Every row gives one point. To make a cloud, some directions were put in groups of two or more. Within a group, all points are equally far from the middle, so they leave a hole (a ring in 2 directions, a hollow ball in 3). The other directions are filled evenly. Then the cloud was stretched, turned, moved and blurred a little. Count the holes, and give their numbers of directions, smallest first.

Cloud (19 x 3):
[[-6.3 -3.4 -0.2]
 [ 2.9  0.7 -6.0]
 [-3.1  8.0 -1.1]
 [ 4.3 -0.1 -2.6]
 [-4.6  3.1 -6.1]
 [ 2.2  8.6 -3.5]
 [ 0.5  2.8  8.2]
 [-6.4  1.1 -2.1]
 [-1.8 -6.1  1.0]
 [-1.2 -5.7  2.9]
 [-5.2 -3.3  4.1]
 [-2.1  5.9 -6.5]
 [ 1.9  8.5 -3.8]
 [ 2.9 -3.1 -0.4]
 [-1.1  8.0  4.3]
 [ 4.4  3.8  4.8]
 [ 4.4  0.9  4.2]
 [ 5.1  3.7 -2.9]
 [ 0.4 -1.1  7.7]]
Holes: 1 (3)

Cloud (32 x 4):
[[  2.4   3.3  -3.1   6.0]
 [ -4.7   4.1   6.0  -2.9]
 [-10.4   2.7   1.4   2.7]
 [ -5.7  -0.2   4.9  -1.8]
 [  0.6   7.5   3.0  -2.6]
 [ -3.1   6.4  -6.6   3.8]
 [-10.4   0.2   0.4   0.4]
 [  2.5   3.9  -1.4  -6.1]
 [ -3.2  -2.2   3.1   3.0]
 [ -8.6   1.3  -7.4   1.5]
 [ -0.5   3.2  -8.6   3.2]
 [  1.1  -4.3  -3.7   2.6]
 [  1.6   2.8  -7.8  -2.6]
 [ -2.6   4.6  -1.7   6.9]
 [  2.6   0.4  -7.6   3.5]
 [ -2.4   2.8  -3.7  -6.8]
 [ -2.0   0.8   3.4   5.1]
 [ -1.9   8.2  -4.7  -1.0]
 [ -2.0  -1.1   3.8   3.5]
 [  1.3   6.0   4.3  -3.3]
 [  6.1  -1.8  -0.1  -2.1]
 [ -4.3   0.0  -1.7   7.1]
 [ -4.0   3.2  -2.7   7.3]
 [ -1.3   8.3  -1.5   3.0]
 [  6.1   4.7  -0.8  -0.4]
 [  0.8   5.9   0.5   5.0]
 [  0.7   5.8  -5.8  -3.3]
 [ -3.7   2.0  -5.5  -5.8]
 [ -2.8   3.2   0.3   6.9]
 [  0.1  -0.7   5.4  -2.4]
 [ -9.7   3.6  -6.5   1.9]
 [ -3.9   5.0  -5.7   5.9]]
Holes: 1 (4)

Cloud (56 x 6):
[[ -1.9   6.1  -3.9   4.3   1.4   3.8]
 [ -2.0   3.2   4.2   2.8   2.5   0.9]
 [ -2.4   3.4   2.4   2.8   2.9   1.8]
 [ -2.4  -4.8   6.5  -4.0  -1.5  -1.9]
 [  5.4  -5.7   2.2  -0.2   4.1  -3.5]
 [  0.1  -1.6  -1.5   6.4   0.0  -0.5]
 [  0.1   5.2   3.2  -0.6  -5.0   1.4]
 [ -1.6  -3.4   3.7  -3.3  -3.1  -7.6]
 [  1.2   7.3  -0.3   5.7   5.3   1.7]
 [  0.9  -7.4  -1.3  -4.9   9.3   1.9]
 [ -5.7  -4.1   0.6  -2.3   1.5  -1.1]
 [  0.7 -12.6  -1.9  -8.0   2.6   2.3]
 [  0.3   3.7  -5.0  -8.4  -1.0   4.1]
 [ -2.5  -6.5  10.1   1.1   1.5  -6.0]
 [  1.3  -5.7   2.5  -1.0  11.3  -3.9]
 [ -1.3   4.3  -3.0   5.2  -0.4   4.1]
 [ -6.4  -1.3  -1.9  -1.1   4.4  -0.2]
 [  7.2   2.1   0.8  -2.2  -2.2   3.2]
 [ -3.3  -5.8  -1.1  -8.2  -1.6  -2.6]
 [  0.6   9.3  -2.6  -5.0  -3.9   1.0]
 [  4.5   1.9   2.8  -5.9   1.4   2.5]
 [ -0.9   3.9  -0.7   4.2  -5.0  -2.0]
 [  3.2   1.2  -3.0   4.6   3.0   5.2]
 [  2.7   0.7   2.5  -8.3   7.9  -4.3]
 [ -2.4  -2.0  -2.1   1.3  10.6  -6.1]
 [ -1.5  -3.5  -1.4   5.4  -2.5  -0.9]
 [ -2.3  -0.2  -3.8   4.6  -0.8   7.9]
 [  3.2  -5.8   3.7  -2.8   9.6  -5.2]
 [  6.2   1.5   1.3  -2.5   4.3  -7.0]
 [  1.9  -0.2  -2.9   6.2   1.0   2.7]
 [ -3.3  -0.3   3.7   1.9   6.8  -0.9]
 [ -0.6  -0.8  -0.1   2.0  11.0  -7.5]
 [ -0.8   1.9  -0.7   5.1   2.6  -6.0]
 [  3.6   2.0  -2.6  -5.7  -2.5  -5.3]
 [ -1.1   1.8  -0.5   5.0  -4.3   4.3]
 [ -2.2  -8.0  -3.6  -1.3   9.5   5.3]
 [  3.8  -1.0  -2.1  -3.8  -9.3   2.5]
 [ -1.6   5.1  -5.7  -1.0  -8.5   2.1]
 [ -0.9  -1.2   7.5  -4.9  -0.2  -3.7]
 [  0.0   4.2  -4.8  -3.1  -7.9  -2.9]
 [ -0.3   0.2   1.0   5.5  -6.0  -0.4]
 [ -0.4  -2.8  -5.7 -10.1   4.6   3.1]
 [  1.4 -10.8  -1.3  -6.5   4.9   0.0]
 [  8.0   3.2   1.9  -2.0  -2.2  -0.6]
 [ -0.2   7.4   0.9  -1.9  -4.4   0.9]
 [  4.5  -0.7  -5.7  -4.2  -5.6   6.3]
 [ -1.6  -4.8   4.0   1.9  10.8  -3.3]
 [ -1.3   7.9  -8.0   4.3   3.8   3.4]
 [ -1.5   4.0  -3.5   1.5  -7.5   3.0]
 [ -2.5   5.4   2.1  -2.3  -0.3  -0.6]
 [ -0.2  -6.6   2.5   1.3  10.3  -4.0]
 [  0.4   7.1   2.6   3.4  -3.9  -7.1]
 [  1.5   1.4   0.0   7.2   0.5   0.0]
 [ -2.8 -10.9  -1.5   2.4   4.8  -0.3]
 [ -3.0  -0.6   6.0   1.5   3.2  -0.8]
 [ -0.7  -0.5   1.2   0.5  13.7  -7.0]]
Holes: 2 (2, 2)

Cloud (88 x 8):
[[ -0.3   4.8   7.0  -0.3   7.6   7.8  -2.7   1.6]
 [ -2.4  -6.5   5.1  -0.8  -2.5   3.1   0.6   1.1]
 [ -5.9  -7.2  -3.2  -1.4   5.2   1.8   8.3  -1.0]
 [ -0.3   8.7   0.8   5.3   3.7   6.6  -2.0   1.8]
 [  3.9   6.1   5.7  -5.1   3.0   1.0   4.8   2.6]
 [ -0.2   1.8   8.8   1.3  10.1   8.1  -0.5   2.8]
 [ -7.9  -2.2  -5.5   0.9   0.1   3.2   2.2  -0.8]
 [-11.1  -5.5   5.5  -5.1   7.7   7.5   6.1  -3.0]
 [ -6.7  -7.2  -2.6   7.3  -3.4   3.1  -4.6  -0.1]
 [ -3.7  -6.5   1.6   1.0   7.0   4.0   0.8   2.7]
 [ -5.8 -13.3  -2.9  10.0  -2.9   2.0  -2.7   0.5]
 [ -8.1  -4.4   3.7   7.9   4.2   1.6  -0.9   4.0]
 [ -1.7  -3.6   7.6  -1.0   5.5   4.6  -1.1   1.5]
 [ -0.1  -4.0   0.9  -1.5  -3.0  -9.9   2.9  -1.2]
 [ -5.3  -1.0  -1.4  -0.2  -1.1   0.6   5.9  -4.4]
 [  3.7   5.2   2.5   2.9   3.1  -5.1  -5.1   3.8]
 [-10.2   1.0   6.4  -1.4   4.8   1.9   1.2  -1.8]
 [ -0.5  -5.6   2.4   1.5  -0.2  -1.4   3.8  -1.7]
 [ -4.8  -2.9  -4.4  -0.4   5.0   0.6   1.9  -3.0]
 [ -0.4   1.4   0.6  10.0  -3.0  -0.4  -1.1   9.1]
 [ -1.8   1.2  -0.6   5.0  -3.1  -6.0   2.6   6.8]
 [  2.9   1.3   5.1  -2.8  -1.4  -1.6   3.0   4.0]
 [ -0.3  -1.1  -3.6   0.7  -0.1   0.8   6.2   4.0]
 [ -5.7  -3.3   2.9   0.7  -3.1   2.6  -1.5  -1.2]
 [ -1.3  -1.5  -4.0  -1.5   7.8   1.3   4.6  -5.4]
 [ -0.5  -8.0   0.9   1.9   2.5   1.9  -0.3   2.5]
 [ -5.7  -6.0   0.8  -3.3   6.6   0.1   1.3   3.3]
 [ -2.8   4.3   5.6   3.0  -2.7   1.8   3.8   7.5]
 [ -6.6  -0.3  -2.8   0.1  -4.3  -0.3   9.0  -3.9]
 [  2.0   0.0   3.0  -1.4  -0.4  -4.6  -1.9  -1.4]
 [ -8.2  -8.6  -3.7  -6.8   2.2  -1.4   5.8   0.4]
 [  1.9  -2.1   5.1  -3.3   3.8  -2.4  -5.9   0.8]
 [  3.6   7.1   0.4  -1.2  -6.3  -4.8  -0.9   4.8]
 [ -0.2  -2.7   2.4   4.0  -1.0   2.2   2.3   3.4]
 [ -7.7  -9.1   4.8  -2.2   4.6   4.2  -1.3  -0.6]
 [ -2.4  -5.3   3.4   1.8  -9.6   1.7  -2.0   3.0]
 [ -0.4  -2.1   0.4  -1.0  -1.9   3.1   1.8   2.5]
 [ -5.9  -6.3   6.7   2.7   6.0   7.1   1.1   1.1]
 [  4.1   4.0   3.3   1.1  -0.2   4.7   6.7   1.1]
 [ -3.5  -2.9   3.0  -9.2   2.0   0.5  11.6  -3.2]
 [ -1.4   4.2   5.6   4.2  -2.6   5.4  -2.1  -0.7]
 [  0.7   1.4  -1.1  -5.1  -5.0  -0.6   7.0   2.0]
 [  1.8  -2.8   0.6   4.1  -8.4  -4.3   3.5   1.8]
 [ -2.5  -2.6   5.6  -5.9  -3.0  -6.6   0.1  -2.0]
 [ -0.1  -4.6 -10.1   3.0   3.8  -1.2   4.5   2.2]
 [-10.5  -6.8  -5.8   2.7  -0.8   4.3   4.1  -4.5]
 [ -5.5  -5.3  -2.6  -4.4   4.9  -4.7   6.3   4.2]
 [ -3.2  -1.6   8.7   1.8  -2.7  -1.1   4.4   1.9]
 [ -2.1   2.4  -5.4   2.4  -1.1  -2.9   7.8   2.6]
 [ -5.2  -8.2   1.7   4.7   0.8   9.1   3.7  -1.0]
 [ -9.3  -1.1   2.5   0.1   6.5   7.4  -0.4  -1.1]
 [ -2.8  -4.0  -7.9  -4.4  -0.1  -8.4   1.5   0.3]
 [  2.9   7.4   3.2   7.7  -3.0   3.9  -4.2   2.4]
 [ -4.3  -3.2  -6.4   2.4  -0.2  -2.5   0.5  10.6]
 [  3.8  -0.3  -2.0   5.2   1.6   3.1   2.5   2.1]
 [ -0.8   0.7  -2.8  -1.9   4.4  -2.6   9.1  -0.7]
 [ -6.8  -3.1   1.3   5.4   7.5   0.5   0.0   1.8]
 [  1.7   4.4   0.9  10.3  -4.6  -1.8  -5.2   6.3]
 [  1.2   5.7  -0.7  -4.4   3.2  -3.1   0.4   3.0]
 [  1.0  -5.8   7.2  -0.1   4.5   2.6   2.8  -2.9]
 [ -6.9  -6.3  -2.5   0.7  -6.9   0.6  10.6   0.4]
 [ -1.5   7.8   4.0   2.0   1.8  -1.4   6.0   1.3]
 [ -3.7  -0.2  -2.5   7.8  -2.1  -2.5  -0.1   5.1]
 [ -4.2   5.4   9.9  -6.1   0.1  -3.2   2.3   0.6]
 [ -9.7  -1.9  -1.1  -1.9  -0.3   0.3   2.1   1.8]
 [ -6.8  -1.5  -4.0   7.0   0.5   4.1  -3.8   3.1]
 [  1.1   3.1   3.9   0.5   3.0  -0.5   0.0  -2.4]
 [  0.6   2.8  -0.3   1.9  -3.9  -7.8   3.1   2.8]
 [ -1.3  -6.1   7.1   0.8  -4.6   3.3  -0.2   1.4]
 [  5.3  -1.0   4.8  -0.8  -3.6   2.8  -3.8  -2.5]
 [ -0.6   2.1  -0.4   2.6   0.6  -3.1  -2.6  12.1]
 [ -4.1  -5.1  -5.4  -2.2   3.9  -1.7   9.1   0.8]
 [ -6.7  -2.9  -7.4  -6.7   2.1  -6.3   8.5  -4.1]
 [  2.6   1.3   3.9   1.7   5.6  -4.9  -1.3   8.1]
 [  5.5  -2.9   7.1   6.1  -1.8   2.9  -1.5   1.2]
 [  0.5   0.3  10.8  -0.3   7.7   5.2  -1.2   2.3]
 [ -3.1   3.3  -0.1   2.3   4.4   7.8   1.8   5.9]
 [  1.4  -5.5  -5.6   4.6   1.0  -0.9   1.6   2.8]
 [  0.2  -6.3   1.2  -7.4   6.3  -4.5  -3.0  -0.7]
 [ -0.4   5.0   1.9   5.0  -8.0  -3.4   0.7   2.5]
 [ -2.7  -1.0   1.7  -1.2  -6.5   2.1   8.1   2.0]
 [  3.5   0.4   5.3  -3.7   2.2   1.9   8.0  -2.1]
 [ -0.9   4.8   4.8  -5.0   6.6  -2.5  -0.7   0.6]
 [ -4.3  -0.7   0.6  -7.3   8.7   0.5   5.8   1.5]
 [ -6.3 -14.0   3.9   2.6   1.1   4.6   0.6  -1.2]
 [  0.3  13.9   6.9  -4.3   2.1  -3.5   5.0   0.2]
 [ -5.8  -2.5   7.1   2.1  -0.3   1.3   4.4   3.0]
 [ -2.6  -2.1   1.9  -5.0   2.5  -4.6  -0.2   4.8]]
Holes: 1 (2)
